Each point is reached from the start by the listed moves, each made 0, 1 or 2 times, or once backwards (-1), plus a little noise. Say if it took an odd or an even number of moves. Then give how often each move was made.
(in the rows, 128 means zero)

Moves:
(1): [163 139 128 122 129 129]
(2): [124 159 136 131 129 125]
(3): [130 123 171 125 123 134]
Start: [125 113 148 134 105 124]
Points:
[122 119 105 135 107 120] -> odd (0, 0, -1)
[157 177 249 124  99 127] -> odd (1, 2, 2)
[122 144 155 132 106 119] -> odd (0, 1, 0)

Moves:
(1): [170 123 128 124 121 127 123 126 132]
(2): [134 170 125 127 129 128 119 134 123]
(3): [126 128 155 125 129 129 126 129 128]
(4): [133 131 135 170 135 123 129 128 129]
(5): [130 128 128 124 151 121 129 127 131]
(6): [130 130 125 131 135 157 129 128 131]
(7): [131 134 129 127 124 126 157 129 127]
(8): [128 122 129 129 129 128 126 164 133]
(9): [126 134 126 128 119 126 127 122 168]
Start: [128 121 133 130 134 121 135 146 122]
Points:
[189 180 204 208 125 147 179 125  77] -> even (1, 1, 2, 2, -1, 1, 2, -1, -1)
[154 206 199 220 146 177 143 239  84] -> odd (0, 2, 2, 2, -1, 2, 1, 2, -1)
[137 161 199 198 188  73  90 178 170] -> odd (0, 1, 2, 2, 2, -1, -1, 1, 1)
[ 89  92 204 216 167 132 140 201 219] -> even (-1, -1, 2, 2, 1, 1, 0, 2, 2)
[211  85 150 166  87  87 193 142 127] -> even (2, -1, 0, 1, -1, -1, 2, 0, 0)
[187 197 101 175 120 162 184 101 203] -> odd (1, 1, -1, 1, 0, 2, 2, -1, 2)

Moves:
(1): [165 126 134 127 125 125 132 132 128 129 123 129 128 127 125 131 129 127
 127 127]
(2): [130 157 134 129 126 131 126 125 132 129 130 126 131 132 128 127 128 129
 131 128]
(3): [126 114 170 128 129 129 125 123 132 122 127 129 127 127 132 132 125 122
 130 126]
(4): [128 128 126 161 128 128 130 127 126 130 132 130 130 123 129 129 129 131
 133 128]
(5): [127 131 130 130 155 127 131 131 130 130 129 130 127 129 127 127 126 129
 125 126]
(6): [133 123 131 127 128 158 129 132 129 130 126 130 129 126 127 126 131 126
 129 128]
(7): [122 131 131 125 124 126 161 126 126 131 126 128 122 131 128 129 129 128
 125 129]
(8): [125 129 132 129 125 127 129 155 128 134 127 128 131 129 129 128 128 120
 128 127]
(9): [125 123 122 129 123 129 134 128 177 130 131 130 128 128 129 126 126 134
 128 127]
(10): [125 127 130 127 125 125 124 123 130 164 128 132 128 131 124 131 123 137
 132 129]
(11): [129 127 128 127 128 128 130 129 126 130 162 128 129 127 128 133 127 127
 129 127]
(12): [126 129 126 129 126 127 128 126 127 124 129 161 128 133 124 134 127 127
 126 125]
(13): [126 123 129 125 131 125 138 129 130 126 126 124 180 124 135 128 130 130
 128 124]
(14): [129 121 126 138 129 129 127 125 126 128 134 123 131 174 133 126 125 126
 129 131]
(15): [130 129 126 128 127 128 130 126 127 134 130 135 123 127 174 124 136 127
 132 118]
(16): [125 132 127 126 127 131 124 127 133 127 123 124 126 127 133 170 135 134
 125 132]
(17): [128 126 132 126 129 126 125 130 128 128 130 131 126 131 121 124 166 133
 124 131]
(18): [129 126 135 126 126 128 131 139 125 121 128 133 127 132 131 129 122 171
 136 130]
Start: [124 133 146 133 127 139 113 131 126 135 109 130 131 132 128 134 126 127
 144 122]
Points:
[203 115 101 222 118 135 157 104 205 123 100 101  78 212 113  70 203 102
 135 137] -> odd (2, 0, -1, 2, 0, 0, 1, -1, 2, -1, -1, -1, -1, 2, 0, -1, 2, -1)
[ 56  92 236 140 165 156 162 164 187 204 141 185 249 186  99 163  63 121
 149 112] -> even (-1, 0, 2, 0, 2, 1, 1, 2, 1, 2, 1, 2, 2, 1, -1, 0, -1, 0)
[112 195 162 107 167 111  81 154 143 162 147 189 188 202 176 226 164 187
 145 111] -> odd (0, 2, 0, -1, 2, -1, -1, 1, 0, 1, 1, 2, 1, 1, 1, 2, 1, 1)
[ 70 202 148 162 163 149 120  78 193 216 186 162  81 149  61 230 160 142
 132 139] -> even (-1, 2, 0, 1, 2, 0, 1, -1, 1, 2, 2, 1, -1, 0, -1, 2, 1, -1)
[101 128 193 139 165 153 187  81 236 216 153 173 168 190 107 137 192 126
 133 114] -> odd (0, 1, 1, 0, 2, 1, 2, -1, 2, 2, 1, 1, 1, 1, 0, 0, 2, -1)
[154 119 121 125 117 187 161 132 132 209 125 112 239 171  99 188  87 151
 146 130] -> even (1, 0, -1, 0, 0, 2, 1, 0, 0, 2, 1, 0, 2, 1, -1, 1, -1, 0)
[ 85 185 167 107  92 193  88 160  92 217  73 163 150 153 106  95 129  70
 152 114] -> even (-1, 2, 0, -1, -1, 2, 0, 2, -1, 2, -1, 1, 0, 0, 0, -1, 0, -1)

Moves:
(1): [152 133 131 130 115 133 124 117 125 127 127 131 119 121 141 123 120 136
 137 119 131 123 135 135]
(2): [126 158 130 124 134 120 134 125 126 134 133 121 126 132 131 128 133 120
 127 127 128 128 121 124]
(3): [126 132 151 121 122 126 126 134 129 124 133 124 122 129 124 124 130 115
 118 122 127 140 120 132]
(4): [125 129 133 157 139 136 121 116 129 121 123 133 126 130 127 122 115 134
 127 133 131 132 119 125]
(5): [133 130 133 129 158 131 135 131 129 127 134 116 134 132 122 123 128 133
 118 128 130 134 139 133]
(6): [121 127 123 125 130 146 125 125 126 125 120 129 130 129 131 134 132 121
 130 124 127 125 132 129]
(7): [134 134 134 134 131 129 155 117 144 128 130 123 117 118 122 121 136 123
 122 140 119 123 124 134]
(8): [132 125 117 130 128 136 133 141 130 125 125 133 125 128 141 138 125 134
 125 127 133 129 118 128]
(9): [127 129 126 127 128 127 119 133 141 133 130 125 124 126 133 119 127 130
 122 136 131 122 128 135]
(10): [134 125 131 127 129 130 131 131 125 155 122 125 135 142 129 133 133 120
 124 137 132 123 120 131]
(11): [125 123 131 130 115 140 132 133 114 127 154 123 126 129 124 133 135 137
 122 133 130 126 131 134]
(12): [134 130 121 127 139 125 127 126 124 120 137 150 139 128 124 130 130 113
 123 126 127 131 126 140]
(13): [134 131 131 131 122 128 128 129 132 122 126 126 151 128 129 128 131 133
 120 127 122 129 128 126]
(14): [130 130 127 139 126 126 134 124 136 117 127 121 122 157 121 128 124 114
 124 121 132 124 131 130]
(15): [117 120 139 123 134 127 135 115 129 134 120 134 127 139 159 124 138 128
 133 141 123 128 127 121]
(16): [123 125 137 118 121 125 124 120 131 122 132 122 133 129 127 155 128 139
 135 134 127 129 115 134]
(17): [129 122 129 140 122 119 114 118 138 130 122 128 127 122 129 129 168 134
 142 126 135 140 139 125]
(18): [123 144 135 121 120 131 137 132 127 126 118 144 117 135 125 132 134 148
 123 138 131 127 131 135]
(19): [122 127 140 131 133 134 127 141 137 132 134 130 140 127 123 118 130 132
 154 123 127 121 121 131]
(20): [138 128 122 115 128 135 129 134 117 119 129 121 131 130 122 126 132 126
 130 150 125 134 127 123]
(21): [135 131 131 124 118 131 139 121 126 121 132 118 138 122 129 129 127 126
 124 129 161 122 126 126]
(22): [125 134 125 135 121 125 133 128 140 136 131 125 132 129 122 127 111 120
 135 122 133 147 144 134]
(23): [134 134 141 140 129 122 137 139 128 121 117 131 127 120 134 146 123 121
 133 140 131 108 155 118]
(24): [117 128 126 136 127 114 127 133 121 134 116 112 121 119 140 115 129 131
 138 132 121 126 132 158]
Start: [124 123 135 123 130 124 124 112 135 128 132 138 138 131 116 123 141 132
 142 126 104 134 121 127]
Points:
[ 65 140 249 139 110 144 133  68 124 164 156 114 231 149 164 150 240 167
 142 227 155 138  60 179] -> even (-1, 1, 1, 2, 0, 1, 0, -1, 1, 2, 2, 1, 2, -1, 2, 2, 1, 1, 1, 0, 2, 0, 0, 1)
[143 196 174  77 143 119 215 152 171 161 132  83 169 114 135  69 124  57
 153 148  25 192 103 101] -> even (0, 2, 2, -1, 0, 0, 2, 1, -1, 0, -1, -1, 2, -1, 1, -1, -1, -1, 1, 2, -1, 2, 0, 0)
[156 167 196 174 138  69 136  69 144 124  49 155  78 179 109 131 239 103
 168 196 114 114 137 222] -> odd (1, 0, 1, 1, 0, 0, 1, -1, 0, 2, -1, 2, -1, 2, 0, 1, 2, 2, 0, 1, 0, -1, 1, 2)
[183 211 129 107  73 153 206 115 116 144 139  63 173  32 133  58 117  77
 217 105 121  92 120 193] -> odd (2, 2, 0, -1, -1, 2, 2, 0, -1, 0, 0, 0, 1, -1, -1, -1, -1, -1, 2, 1, 2, 1, 0, 2)
[187 174 198 129 102 113 237 109 129 143 176  42 125 140 141 182 154  92
 171 185 168  92  52 165] -> even (1, 2, 1, 0, 0, -1, 2, 2, -1, 2, 1, 0, -1, 1, 0, 2, 0, -1, 1, 1, 2, 0, 1, 1)

Moves:
(1): [138 125 119 127 126 118 135 122 139 133 135 130 128 123 120 122 132 125
 137 131 134 132 130 139 144 136 130]
(2): [124 137 134 134 135 117 137 119 132 137 124 138 125 135 134 126 125 129
 126 118 124 115 133 126 132 132 126]
(3): [133 123 138 120 136 123 129 128 125 133 132 131 133 121 131 132 132 129
 131 125 125 130 131 135 125 132 131]
(4): [123 129 126 133 126 118 119 135 136 127 137 122 130 131 128 125 131 132
 119 134 132 125 129 127 130 127 131]
(5): [132 136 135 127 144 131 137 128 123 121 125 130 132 132 130 126 119 110
 136 135 124 135 133 122 129 126 127]
(6): [128 142 139 124 121 143 121 122 137 126 128 142 122 132 125 129 123 133
 131 126 130 125 123 119 138 123 137]
(7): [136 134 124 137 123 123 137 128 137 137 141 133 140 123 130 121 133 132
 119 142 117 122 122 137 128 128 132]
(8): [136 134 127 123 134 133 137 138 136 134 131 123 135 131 133 128 137 142
 125 123 122 130 134 121 131 121 127]
(9): [126 128 127 116 128 124 131 132 137 134 128 128 134 126 133 123 125 129
 133 129 124 125 125 122 122 134 132]
(10): [125 126 132 119 130 127 127 128 133 136 132 133 131 134 130 125 139 126
 120 131 127 127 121 129 132 130 115]
(11): [126 131 121 134 138 115 131 116 128 126 137 117 131 135 118 137 123 120
 130 127 127 129 122 125 127 110 126]
(12): [130 131 120 122 127 126 124 126 128 116 129 133 139 139 126 121 125 134
 131 131 124 124 130 132 127 130 131]
(13): [131 137 129 130 130 146 128 127 120 137 130 124 129 132 130 120 119 121
 132 126 139 125 133 140 122 125 126]
(14): [140 124 134 122 124 128 136 120 129 128 132 127 136 144 138 119 123 132
 111 128 130 142 131 133 125 130 130]
(15): [121 133 121 129 126 131 127 122 123 120 136 122 131 128 133 127 130 127
 136 135 124 129 126 121 128 140 130]
(16): [139 116 126 138 131 125 138 128 128 127 114 122 132 137 128 136 134 122
 131 132 130 122 132 129 138 129 132]
(17): [120 125 132 128 119 129 141 113 130 115 129 122 124 127 114 124 141 132
 129 123 134 112 128 137 133 128 125]
(18): [123 131 130 123 131 132 126 124 128 129 123 131 127 132 124 129 130 130
 120 138 128 131 138 120 129 130 142]
(19): [126 124 127 129 134 130 121 129 130 124 133 129 120 130 135 126 127 136
 133 132 121 136 135 135 120 126 127]
(20): [130 128 132 119 120 124 131 128 125 133 133 129 120 126 127 136 136 126
 129 123 131 125 131 126 120 123 127]
(21): [121 130 121 121 122 122 144 122 140 129 123 131 139 126 131 139 129 132
 131 131 144 135 139 121 133 138 124]
(22): [138 123 122 131 126 129 117 129 139 124 125 114 126 124 133 141 129 127
 113 128 115 137 140 119 122 123 118]
(23): [127 123 131 136 127 133 132 134 132 131 131 134 126 130 125 128 135 125
 124 121 129 136 139 132 132 132 128]
(24): [129 124 124 118 131 129 134 131 126 120 129 129 126 124 135 132 109 124
 130 133 126 124 136 129 132 133 123]
Start: [136 126 119 123 135 140 137 135 112 137 122 134 124 129 126 141 146 128
 119 118 123 127 141 122 141 125 130]
Points:
[152  57 126 100 150 117 208 146 122 181 118 133 139 139 156 208 173 125
 135  86 148 137 205 168 107 128  86] -> odd (-1, 0, 2, -1, -1, -1, 0, 0, 1, 1, 1, 0, 1, 0, -1, 2, 0, -1, 2, 2, 2, 0, 2, 1)
[170 145 127 100 232  88 163 144 116 121 129  93 159 156 201 194 100 116
  64 140  40 163 216  56 124 108 108] -> odd (-1, 2, 2, 1, 2, -1, 0, 2, -1, 0, 1, 0, -1, 1, 1, 0, -1, 1, 0, 0, 0, 2, -1, 2)
[179 133 123  85 162 102 202 122 174 146 169 144 172 111 130 174 162 140
  85 166 101 216 220 113 133 115 162] -> odd (1, -1, 2, 0, 2, 0, 2, 1, 0, -1, 1, 0, -1, 1, -1, -1, 0, 2, 1, 1, 2, 1, 1, 0)
[160 144  91 100 146 150 183 152 130 144 143  97 211 118 146 154 148 120
 118 155 141 162 216 122 123 161 149] -> even (0, -1, 2, 1, 1, -1, 1, 1, 1, -1, 0, 1, 2, 0, 1, 0, 0, 1, -1, 0, 2, 1, 1, 0)
[118 100  80  74 137 183 119 137 122 111 110 165 102 149 110 153 133 141
 129 144 159 147 204 149 163 136 108] -> even (1, -1, -1, -1, -1, 0, -1, 0, -1, 2, 0, 2, 1, -1, -1, 0, 0, 2, 2, 0, 1, 0, 1, 2)
[219 103 106 130 171 155 197  87 147 120 166  78 174 188 135 143 196  86
  84 180 100 195 204 150 184 128 115] -> odd (2, -1, 1, 0, 2, 0, 1, 1, -1, 2, 1, 0, 1, 2, 2, 2, 1, 1, 1, 0, 0, 2, 1, 0)
[155 115 142 127  98  88 249 109 245 168 135 153 183 143 154 129 205 174
  60  94 140 112 192 124 216 198 129] -> odd (1, 2, 1, 2, 0, 1, 1, 1, 2, 0, -1, -1, -1, 2, 0, 1, 2, -1, -1, -1, 2, 1, 2, 0)
[114 188 127 137 146 205 122 122 126 138  88 176 126 192 115 101 112 111
 152  91 124  67 162  95 178 150 171] -> odd (0, 2, -1, 0, 0, 2, -1, 0, 2, 0, 0, 2, 2, -1, 1, 1, 0, 1, -1, -1, -1, 0, 2, 0)

Moves:
(1): [155 126 144 123 111 132 126 126 124 120 146 128 142 123 122 134 129 117
 127 131 123 133 133 123 119 127 118]
(2): [127 144 131 131 130 121 129 125 135 123 127 127 127 123 133 126 118 118
 132 122 130 133 120 121 137 123 131]
(3): [125 127 155 136 133 130 131 133 128 132 113 129 119 135 128 131 131 132
 118 128 132 140 119 122 130 124 115]
(4): [133 130 121 146 128 139 132 129 133 133 129 130 132 122 124 120 127 135
 124 129 131 127 131 127 131 129 127]
(5): [136 126 129 123 157 140 127 118 117 119 124 124 134 127 131 133 127 134
 129 131 134 135 129 123 131 136 139]
(6): [126 136 135 114 116 155 123 137 135 132 114 119 124 126 130 131 117 125
 131 137 130 122 131 128 118 132 128]
(7): [132 129 125 136 125 135 146 134 130 130 137 128 124 138 135 135 126 122
 124 123 113 130 125 125 114 133 137]
(8): [136 129 125 126 133 126 132 146 125 128 124 135 120 124 131 126 130 123
 137 129 127 130 129 123 130 128 132]
(9): [131 119 129 122 131 123 129 136 145 124 124 130 134 126 123 131 126 126
 122 130 120 127 132 131 138 129 126]
(10): [123 128 138 117 136 122 136 123 137 158 145 133 125 129 117 128 114 127
 137 127 123 130 141 132 111 128 131]
(11): [126 128 133 126 131 131 122 138 138 127 144 123 125 122 143 125 133 130
 123 124 131 127 127 127 122 134 124]
(12): [122 133 123 122 132 132 130 127 136 115 128 150 126 144 125 127 130 128
 137 127 125 130 133 126 125 137 124]
(13): [124 131 142 131 125 128 127 133 122 126 121 140 151 135 136 123 125 130
 127 135 128 116 132 135 127 112 137]
(14): [131 131 129 134 130 123 117 131 130 128 137 117 129 150 123 122 127 129
 134 129 125 126 124 126 132 130 128]
(15): [135 118 129 129 121 128 125 121 134 130 119 127 129 132 143 129 127 136
 139 125 129 135 130 130 128 128 132]
(16): [127 134 120 138 133 118 122 137 128 129 129 124 127 128 128 148 124 135
 132 136 134 121 131 137 118 131 124]
(17): [124 143 121 122 120 131 121 120 135 136 115 127 134 126 125 135 158 126
 134 129 116 130 129 125 130 135 133]
(18): [123 138 128 120 121 124 127 133 130 115 129 126 127 129 121 127 125 147
 123 119 120 144 137 127 130 112 135]
(19): [121 127 139 134 129 131 139 123 132 119 134 125 133 120 120 129 131 139
 146 137 134 127 128 134 133 124 122]
(20): [130 134 127 127 128 128 131 129 123 133 133 135 127 127 138 131 126 132
 126 145 119 137 130 135 138 132 124]
(21): [135 129 122 118 122 119 145 128 131 137 128 117 133 143 129 130 136 128
 120 130 152 132 140 121 128 131 134]
(22): [120 123 127 136 127 131 127 137 121 131 128 123 131 131 132 129 131 118
 134 120 127 151 134 148 122 131 133]
(23): [128 135 133 132 128 123 131 123 117 123 121 123 117 131 132 130 119 124
 128 123 122 119 159 123 135 134 121]
(24): [137 138 133 123 134 127 134 128 127 127 128 134 117 129 125 122 135 138
 121 111 133 118 125 157 129 126 132]
Start: [124 133 127 125 137 106 124 126 126 120 143 122 121 113 133 131 120 127
 135 114 144 112 142 105 137 122 126]
Points:
[114 212 151 115 249  89 153 118 168 130 112 134  70 185 102 186 169 207
 189 170 149 131 183 109 177 195 101] -> odd (-1, 0, 2, 0, 2, 0, 0, 1, 1, 1, 0, 2, -1, 2, 0, 2, 2, 0, 2, 2, 1, -1, 1, 1)
[148 103 131 152 177 101 125 143 153 145 178 124 195  92 191 136  72 180
 187 183 225  52 189  92 111 128 138] -> odd (0, 0, -1, 2, 1, 0, -1, 1, 0, 1, 2, 0, 2, 0, 2, 2, -1, -1, 1, 0, 1, -1, 0, -1)
[120 149 212  93 228  93 196 170 189 109 113 192  96 160 171 100  86 149
 154 110 172 156 151 115 191 116 136] -> even (-1, 2, 2, 0, 1, 0, 0, 2, 2, 1, 1, 2, 1, 0, 1, -1, -1, 0, 1, 1, 1, 0, 0, 1)
[125  79 109  99  66 122 139 165 135 148  42 108 176 122 193 125  94 132
 127 174 209  83 192 173 162 104 155] -> odd (-1, -1, -1, 0, -1, 2, -1, 0, 2, -1, -1, -1, 2, -1, 2, 0, -1, -1, 0, 1, 2, 1, 0, 0)
[102 209 160 159 179 146 146 115 154 217 121 104  62  62 219 180  92 107
 170 137  90 101 179  41 101 180 133] -> even (-1, 2, 1, 1, 1, 1, 2, 1, -1, 2, 2, -1, 0, -1, 1, 1, 2, -1, 0, 1, -1, -1, 2, -1)

Moves:
(1): [123 134 121 131 125 124 132 131 136 123 128 134 127 124 125 130 124 112
 135 122 132 119 128 126 130 126]
(2): [131 126 134 123 133 121 125 133 138 137 128 129 122 127 134 128 128 127
 122 120 124 129 137 127 125 123]
(3): [126 111 139 125 122 135 129 129 134 134 131 131 122 124 123 123 127 122
 139 130 130 125 125 118 130 127]
(4): [125 125 137 125 119 132 118 129 128 138 138 133 121 140 133 125 147 114
 137 150 129 130 137 136 130 131]
(5): [139 125 124 138 113 136 134 130 137 134 136 121 128 127 129 135 135 134
 133 117 130 127 127 135 120 134]
(6): [122 125 122 137 128 134 127 128 130 129 116 130 128 133 129 124 126 123
 126 131 123 134 132 130 130 127]
(7): [126 133 130 127 137 129 132 123 133 125 127 129 129 120 127 127 136 134
 141 130 136 131 131 128 128 121]
(8): [147 124 120 125 140 135 129 121 137 129 133 133 123 134 139 103 116 127
 132 122 138 130 126 127 133 137]
(9): [134 122 141 137 134 124 138 135 123 128 119 131 136 133 132 133 134 131
 133 122 124 116 123 145 130 133]
(10): [130 140 123 124 117 127 108 132 123 126 126 120 133 111 130 112 122 116
 134 120 130 132 129 127 124 130]
(11): [126 118 129 137 130 119 128 126 128 126 132 129 123 127 127 129 127 121
 132 124 129 132 125 128 121 122]
(12): [131 130 140 134 125 140 134 132 129 128 118 130 133 126 129 114 135 122
 116 122 135 126 117 124 123 122]
(13): [117 126 131 136 128 131 134 131 123 132 133 133 129 127 135 129 126 126
 122 123 131 128 127 120 119 125]
(14): [131 142 129 127 131 130 130 134 123 121 124 138 126 124 126 125 122 122
 136 127 126 128 129 133 122 129]
(15): [134 117 117 121 122 127 132 120 125 128 126 126 125 115 135 130 122 134
 130 126 120 128 137 124 134 113]
(16): [127 126 133 130 120 124 126 132 134 128 125 125 133 134 134 123 128 135
 128 133 131 123 123 124 128 130]
(17): [134 121 131 140 126 122 134 124 123 130 131 126 136 127 131 132 133 130
 121 132 125 135 122 123 136 126]
(18): [123 133 130 123 138 137 114 120 114 144 112 113 123 139 125 130 127 125
 132 130 113 137 131 123 124 126]
(19): [133 129 144 120 119 127 134 115 128 131 128 132 130 126 134 123 123 131
 131 130 128 130 135 134 131 128]
(20): [131 128 132 122 129 136 119 128 127 125 129 134 125 123 133 132 131 132
 126 130 125 123 117 139 136 124]
(21): [130 129 129 122 122 126 129 128 137 131 130 126 128 129 129 133 118 125
 129 134 126 136 123 134 124 120]
(22): [130 130 138 135 135 128 115 130 132 124 133 132 136 129 136 123 124 128
 123 119 113 127 138 132 119 128]
(23): [131 131 132 132 134 129 134 124 128 117 129 121 126 121 126 131 121 131
 130 134 123 118 130 124 131 132]
(24): [125 128 129 118 126 112 125 129 134 132 120 130 135 123 123 119 136 119
 128 129 125 128 108 132 117 127]
Start: [122 109 132 128 143 125 131 132 142 123 131 123 128 130 129 121 136 122
 127 137 132 113 132 132 128 130]
Points:
[158  56 195 181  79 184 114  92 102 169 119  81 134 137 163 108 140 123
 168 148  78 112 172 125 149 153] -> even (0, -1, 2, 1, 2, 1, -1, 0, 1, 1, 0, 0, 0, 0, 1, 1, 2, 2, 2, 0, -1, 1, 1, -1)
[173 133 203 173 137 123 135 128 168  82 152 156 180 127 161 134 192 105
 149 185 100  79 107 249 157 160] -> even (1, -1, -1, 2, 1, 1, 1, 0, 2, 0, -1, 0, -1, 0, -1, -1, 2, -1, 1, 2, 1, 2, 2, 1)
[148 121 201 166 109 133 106 161 153 101  59 113 182  94 143  83 171 122
 106 145  84  84  56 179 106 126] -> odd (-1, 0, 0, 0, 1, 2, 0, -1, 1, 1, 0, 2, -1, 1, 0, 2, 1, 0, 0, 2, 0, 1, 2, 2)
[146 116 141 177 142  98 149 147 179  65 103 152 178 108 140  69 114  93
 134 127 175  96  54 142 159 126] -> odd (2, -1, 0, -1, -1, 1, 1, 1, 1, 1, 1, 1, -1, 0, -1, 2, 2, -1, 0, 1, 1, 0, 0, 0)
[153 146 173 159 189 126  97 170 215 108 105 158 142 130 165  78 157  70
 126 119  95  87  96 206  83 135] -> even (1, 2, -1, 1, 1, 2, 1, 1, 1, 0, 0, 1, 0, 1, -1, 0, 0, 0, -1, 2, 1, 2, 2, 2)
[ 84  62 161 138 125 140 116 179 134 192  71  96 133 167 145 114 166 134
  84 113 100 103 151  96 104 117] -> odd (-1, 2, 1, 0, 0, 1, -1, -1, 1, 0, -1, 1, 1, -1, 1, 2, -1, 1, -1, -1, -1, 0, -1, 0)
[170 131 138 130 171 144 137 142 154 165 138 138 109 165 179  90 134 103
 126 145 162 164 121 125 125 106] -> even (0, 2, -1, 1, 0, -1, 1, 2, 0, 0, 0, 1, 1, 2, 0, 1, 2, 1, -1, 0, 2, -1, -1, -1)
[154  87  84 153 105  89 138  94 155 116 139  82 127  80 151 123 104 141
 120  81 130 130 187  90 141  98] -> odd (1, 1, -1, -1, 1, 0, 0, 0, -1, 1, 2, 0, -1, -1, 2, 1, 1, 0, 1, -1, -1, 0, 0, -1)
[ 94  61 171 133 132 161 198  85 127 176  65 105 126 111 127 158 158 113
 143 158 111 138 122 114 140  33] -> even (1, 0, 1, 0, 0, 1, 2, -1, 1, -1, 0, 2, 1, -1, 2, -1, 1, 2, 1, 0, 2, -1, 0, 0)
[121  87 156  90 130 121 112 120 161 178  81 140 128 149 108  38 150  55
 111 153 143 142  77  88 147 140] -> even (1, 1, 2, 0, -1, 1, -1, 1, -1, 0, -1, 1, -1, 0, -1, 0, 2, 1, 1, 0, -1, -1, -1, 2)
[123  78 101 116 172 124 156  93 145 158  83  88 132 101 151  91  84 133
 100 122  82 141 137  91 107  99] -> even (-1, 1, 0, -1, 0, 2, 0, 1, 0, 0, -1, 0, 2, -1, 2, -1, 0, 1, 0, -1, 1, 0, 2, 2)
